Every row gives one point. Each copy is the shape, with its points in the same order, stretched, turned, moved and blurred by noise. Is it also mirrored, or only turned?

Shape (5 x 2)
[[ 0.8  1.9]
 [-0.6 -1.5]
 [ 2.6 -1.6]
 [-1.0  7.1]
 [ 0.2 -0.3]]
Copy 1 (5 x 2)
[[ 2.8 -0.3]
 [-1.4 -0.1]
 [ 0.4  3.5]
 [ 6.4 -5.2]
 [ 0.7  0.3]]
Copy 1 is: mirrored
Copy 2 (5 x 2)
[[-2.5 -0.8]
 [ 1.0 -1.4]
 [ 0.9 -3.2]
 [-6.2  4.5]
 [ 0.2 -0.9]]
Copy 2 is: mirrored

Shape (6 x 3)
[[ 1.5 -0.3  4.1]
 [-2.3 -3.0  1.1]
 [ 3.0 -1.9 -0.4]
 [ 3.5  3.4  2.5]
 [-3.3  1.7 -4.5]
 [-1.4 -2.1 -2.9]]
Copy 1 (6 x 3)
[[-2.2  2.0  5.6]
 [-3.2  1.6  0.2]
 [-0.5 -1.5  3.3]
 [ 2.5  1.6  5.6]
 [ 3.2  1.5 -5.0]
 [-0.2 -0.6 -2.6]]
Copy 1 is: only turned
Copy 2 (6 x 3)
[[-2.3 -2.6  2.9]
 [-4.4  1.0  0.1]
 [ 1.7 -2.1  0.2]
 [ 1.1 -2.6  5.6]
 [-1.3  6.6  3.1]
 [-1.1  3.6 -0.3]]
Copy 2 is: only turned
Copy 3 (6 x 3)
[[ 3.5  2.9 -0.1]
 [ 1.7 -1.0 -3.6]
 [ 2.1 -2.5  0.9]
 [ 1.8  3.1  3.6]
 [-5.1 -2.3 -1.8]
 [-0.7 -3.3 -2.4]]
Copy 3 is: mirrored
Copy 4 (6 x 3)
[[ 4.8  0.6  0.6]
 [ 1.7 -4.2 -0.2]
 [ 1.9  0.2 -2.7]
 [ 2.0  3.7  1.3]
 [-6.3 -4.0  0.9]
 [-2.0 -4.1 -1.5]]
Copy 4 is: only turned

Shape (9 x 4)
[[ 4.5 -3.2  2.0  2.5]
 [ 1.2  4.7 -2.6 -2.5]
 [ 2.5 -1.3 -2.9 -3.7]
 [-4.3  0.4 -1.5  1.7]
 [-1.9  3.6 -2.7 -7.3]
 [ 3.7 -4.5 -1.4  0.7]
 [-1.3  1.4 -4.2 -0.7]
 [ 2.2  3.9 -0.8 -4.2]
 [ 0.2  1.7 -0.7 -1.7]]
Copy 1 (9 x 4)
[[ 0.3 -6.8 -0.2 -0.2]
 [-3.6  1.3  2.6 -2.6]
 [-1.3 -1.6 -1.2 -5.2]
 [-0.1  2.3 -1.4  1.3]
 [-0.3  4.0  1.8 -6.4]
 [-0.4 -5.0 -3.0 -2.5]
 [-2.5  1.6 -0.9 -1.5]
 [-1.9  0.5  3.9 -4.1]
 [-1.0  0.0  1.3 -1.9]]
Copy 1 is: mirrored
Copy 2 (9 x 4)
[[ 4.3  0.4 -0.6  4.2]
 [-0.7 -1.6 -2.9 -3.2]
 [-0.2 -3.6 -0.3  0.8]
 [-1.8  4.4 -1.1 -0.7]
 [-3.4 -2.1  1.5 -3.8]
 [ 1.9 -1.5 -1.0  4.2]
 [-2.0  0.3 -2.4 -1.0]
 [ 0.8 -2.7 -0.2 -3.1]
 [ 0.6  0.4  0.1 -1.4]]
Copy 2 is: only turned
Copy 3 (9 x 4)
[[-0.9  0.6 -5.2  1.8]
 [ 4.3  1.4  3.5 -4.4]
 [ 2.3 -2.7 -1.6 -3.7]
 [ 1.0 -3.3  5.7  2.9]
 [ 1.3 -2.9  5.3 -6.7]
 [ 1.0 -2.4 -4.9  0.5]
 [ 4.0 -2.7  4.0 -1.1]
 [ 1.9  1.6  1.8 -6.0]
 [ 1.0 -0.3  2.2 -2.1]]
Copy 3 is: mirrored
